Rows are points. Two turns around zero, p and q, are shown by what they do to some points. Write where each new point lands after one turn and then the other. Backwards means that the second turn is done in reverse. Each puzzle has new turns, and all numbers are rounded.

Turn p:
[-18 -72   7] -> [  4 -73  13]
[-10  13 -31] -> [  0   7 -34]
[ 33  42 -29] -> [ 27  50 -22]
[-6 17 53] -> [-31  16  43]
Turn q:
[ 16 -31 -52] -> [  6 -13 -61]
[ 29 -36 -17] -> [ 26 -26 -32]
[-38  56  31] -> [-33  41  53]
[36 22 39] -> [43 13 36]
[-43 -11  -1] -> [-42 -15   4]
Where do these land?
q, then p: [-27  71  -1] -> [-56  52   2]
p, then q: [-35 -21   8] -> [-25 -33  -6]
p, then q: [ 22 -24  33] -> [ 23 -23  33]
q, then p: [ 41 -26 -39] -> [ 52   1 -35]

Turn p:
[-49 -15 -45  29] -> [-60 -15 -40  -2]
[-39 -51  32   8] -> [-44 -33  43 -18]
[ 84  11  10 -31] -> [91  1  5 -4]
[21 36 -7 21] -> [ 18  13 -18  37]
[-17  19   9 -27] -> [ -5  34  10 -13]
Turn q:
[ 42 -53  49  -1] -> [ 59 -13  57  -2]
[-44  51 -33 -36] -> [-55  17 -48 -37]
[ 41   8 -12 -12] -> [ 34  24 -17  -2]
[-61  34   6  27] -> [-74   0   5  14]
[ 26 -29  30  37] -> [29 -8 41 35]
[ -4 -11 -40 -16] -> [  6 -20 -38 -10]
Where do these land?
p, then q backwards: [-59 -57  39 -39] -> [-62   0  66 -40]
q, then p backwards: [ 28  22   5 -10] -> [  4  28  -1 -24]
p, then q: [  1   5 -28  73] -> [-11 -52 -18  55]
q, then p backwards: [47 14 -9 37] -> [26 53  7 17]
q, then p: [  2 -11 -30  -5] -> [  4 -17 -24 -13]
p, then q backwards: [-19  27  23 -56] -> [ 23  38  44 -29]

Turn p:
[41 11 34 -9  8 -8] -> [ 35  15  35 -18  -6 -12]
[-44 -38  37 -45 -12 -48] -> [-62 -24  38 -32 -48  -6]
[-47  55 -34 -19  16  39] -> [-28  43 -48 -17  33  47]
[ 46  24 -63  38  -7 -17] -> [ 30  15 -44  29  33 -58]
[12 23 15 45  0 20] -> [26 21 12 40 17 13]
[ -2 -53 -30   9 -54  47] -> [ 17 -48 -53  35 -43  21]
[ -6 -23  40 -20  48 -31] -> [-17 -24  58 -37  13  -3]
Turn q:
[ 24 -18  -3  -9  -9  56] -> [  5 -21  12  -5 -14  58]
[-27 -28 -78  25   2 -11] -> [-27 -48 -65  27 -11 -15]
[ 11 -42  37 -40  10 -43] -> [-11 -20  39 -54  24 -35]
[ -4  30 -32 -17 -37  24] -> [ -2  24 -38 -11 -33  30]
[ 64   0  75 -10  39 -59] -> [ 62   5  65 -38  56 -46]
[-29  26  -2  -1  26   6] -> [-18  27 -11  21  25   4]
[-38  33   1  51 -30  27] -> [ -8  34  -5  59 -45   6]
Where do these land?
p, then q: [28 32 19 46 -9 10] -> [57 15 10 29  6 -3]
p, then q: [-25 -73  12   0  26 -35] -> [-56 -38  51  -8  -5 -28]
p, then q: [-42  -3  -1  38  11 -15] -> [-26   0  14  49  10 -13]
q, then p: [-29 -51 -38  23 -43 -63] -> [-61 -35 -14  14 -43 -63]
q, then p: [  7  17  23 -49 -11   4] -> [  1  32  -3 -42  -9  23]
q, then p: [-32 -18  20 -49 -35  47] -> [-28  21 -13  -7 -39  68]
q, then p backwards: [ -8  -1  12 -43  33 -10] -> [-15  20  -9 -11  48 -13]
p, then q: [ 60  51 -16  -3 -26  58] -> [ 81   6 -48 -13   1  37]
q, then p: [ 42  46 -30  38  54   4] -> [ 61 -14 -10  13  66 -26]

Turn p:
[ 55  16  13   8  -1 -26] -> [ 33 -29 -38 -20   1 -20]
[-24 -18  87  24 -26   6] -> [ 31   5  36  46 -49 -55]
[ 18 -29 -12 -39 -21  -7] -> [-13 -44  10 -15 -18  25]
[-16 -21 -76  -3 -10  53] -> [-38  21  -8  19   6  84]
[-40   8 -31  19  35 -76] -> [-69  13 -18 -24  38 -53]
[ -3  75  -3  -2 -20  34] -> [ 40  60  -7 -37 -12  20]
[24  2 22 -3 25 29] -> [41 -8  9 14 21  8]
[-14 -32   0  -3  18 -13] -> [-25 -18  15  17  14 -10]
Turn q:
[-28 -19 -34 -44 -13  39] -> [-50 -41  -7   0  -8  41]
[ 19  31  25   2 -13 -58] -> [ 10  30  -5 -15 -15 -64]
[ 33 -24  13   9  -1  17] -> [ 37 -27  -6   7   4   3]
[35 50 -7 43 23 -1] -> [ 32  50 -37   1  35  -8]
[ 36 -12 -35  63 -14 -63] -> [ 16  19   1  66  38 -66]
[-44 -26   8 -54  38  19] -> [-32 -29  43 -47   1  39]
[-31 -22  -2 -30 -15  53] -> [-22 -35   2  -2 -27  54]
[ -9   5   2 -46   6  41] -> [-18 -25 -15 -36 -11  37]
[-11  16  29  57 -13 -48] -> [ 26  56  24  27 -17 -38]
Where do these land?
p, then q backwards: [-10  -4 -29  45  97  27] -> [ 20   6 -83  59  48  -7]
q, then p: [ -6 -19  21 -12  -1  29] -> [ 14 -16  10  18 -20  23]
q, then p backwards: [-24  54  -1 -23 -16  24] -> [-10  22 -48  11 -42  -7]
q, then p: [-27  -2  15 -23  65 -39] -> [ 28 -12  64 -29  16 -34]
q, then p: [ 86 -33   1 -17 -31 -12] -> [-49 -73 -44  13  10  -3]
p, then q backwards: [  4 -29 -25   7 -35  13] -> [-22  -1 -10  -7 -34  34]
q, then p: [ 19   5  49 -18 -33  -9] -> [-11 -35 -17 -26 -44   7]
q, then p: [-24 -15  -6  -5  -9  17] -> [  3  13  12  25 -16   6]
q, then p: [-18  44 -25  46 -36 -50] -> [-15  60 -43 -33  -2 -45]
